Each row of a before or after table is a point. The points were changed in one or more steps. Then noise was added and the rows were shuffled. The steps act on columns, c1 being the first. What was done? A step turns or swaps two columns, mirrors them in a line or flattens them onto one, adds a multiple of one to another, or multiplies or shifts one. Angles are multiples of 10 degrees, from the lower column toward the higher: turns from -170 to 170, lines from 10 to 170 but not 90. Use the fewest steps. Two steps may share a column if one is a turn and the other turns, adds or multiplies; they go together, in the order done. Otherwise the lowest column goes first.

Before (9 x 3):
[[-4,11,-3],
[-4,-28,2],
[20,24,-24],
[4,-4,7],
[-14,-25,1],
[-2,8,6],
[6,-11,19],
[3,-13,12],
[5,-16,0]]
After (9 x 3):
[[-13,7,27],
[-16,4,1],
[-11,-3,46],
[9,-4,-9],
[8,-4,17],
[11,-29,-60],
[-3,-2,18],
[-22,18,4],
[-16,22,0]]
Steps: turn c1 and c2 by -120 degrees; multiply c3 by 2.5

Before (12 x 8):
[[-1,52,12,-20,-12,20,-43,-26],
[21,40,18,-5,-2,-8,21,-16],
[-16,35,26,25,13,2,36,-1],
[-3,16,35,-25,-20,10,-29,-1],
[17,25,18,10,7,42,20,-2],
[-6,15,29,-33,18,2,-11,-27],
[25,24,13,24,6,32,53,-26],
[-28,-35,2,28,11,6,15,-22],
[-15,35,3,-44,-15,-1,-12,-1],
[-15,31,35,-15,-23,-2,-1,-22],
[2,-33,8,34,44,-6,14,-13],
[8,21,13,-10,-17,3,-24,-11]]
After (12 x 8):
[[8,25,-8,-18,-12,0,59,3],
[38,-35,4,-15,-11,0,24,-12],
[-6,33,-42,42,2,-1,11,-19],
[-17,52,-16,48,5,1,-24,-43],
[29,34,-15,25,-25,-1,32,17],
[-21,17,-39,27,0,-1,-25,-14],
[-11,21,-19,13,7,0,-15,-22],
[-26,14,-17,31,-29,0,5,-29],
[1,24,-12,-2,-16,-1,17,8],
[30,-33,14,-42,-42,-1,18,-5],
[-14,40,-17,13,-9,-1,26,-3],
[-32,34,-10,58,12,0,-10,-7]]
Steps: turn c1 and c4 by -120 degrees; add 0.7 times c2 to c4; turn c3 and c5 by -150 degrees; multiply c6 by 0; turn c7 and c8 by 30 degrees

Before (9 x 14):
[[26,8,-28,4,21,-26,53,42,2,23,46,10,21,-8],
[9,-11,13,-3,-25,-4,-27,-22,32,-8,-2,-21,-3,-36],
[-10,28,44,-17,27,-6,0,-15,12,-24,56,-15,22,-20],
[-20,-26,24,-16,-19,15,52,-14,6,-17,-22,9,-16,-19],
[15,48,-3,25,39,1,-10,16,-22,37,-24,-13,-22,3],
[10,-19,11,27,25,-46,-22,-22,-2,-39,47,-36,-41,-35],
[-2,-14,-37,1,4,-34,-27,-14,40,34,4,16,-3,24],
[20,5,12,10,-9,-47,52,9,5,-19,-9,39,35,8],
[-4,33,-25,18,21,-13,-23,36,-15,-26,-21,37,21,-24]]
After (9 x 14):
[[-14,10,-12,8,-7,-20,-16,-9,3,-10,2,-43,-61,8],
[10,24,-45,-18,26,-7,13,55,20,-30,13,17,-18,-19],
[0,-22,1,1,6,-11,14,13,-52,26,-7,-17,19,28],
[-11,18,-10,27,21,-18,-13,53,8,-14,7,35,46,-33],
[-13,2,-33,-4,-25,-7,19,9,-20,-2,-22,22,22,-35],
[-23,-8,24,3,16,-7,-27,18,-20,14,58,-19,-52,-5],
[-16,2,13,25,42,0,-9,-28,15,-2,6,9,22,3],
[9,25,30,18,23,-4,35,-40,-6,-33,15,-38,0,-24],
[12,-5,-24,-14,-18,8,-51,-9,9,4,-24,-6,-24,-23]]
Steps: turn c1 and c12 by -170 degrees; flatten c2 and c10 onto the line at 130 degrees; turn c3 and c9 by 140 degrees; multiply c6 by 0.4; turn c7 and c13 by -140 degrees; mirror c8 and c11 in the line at 60 degrees
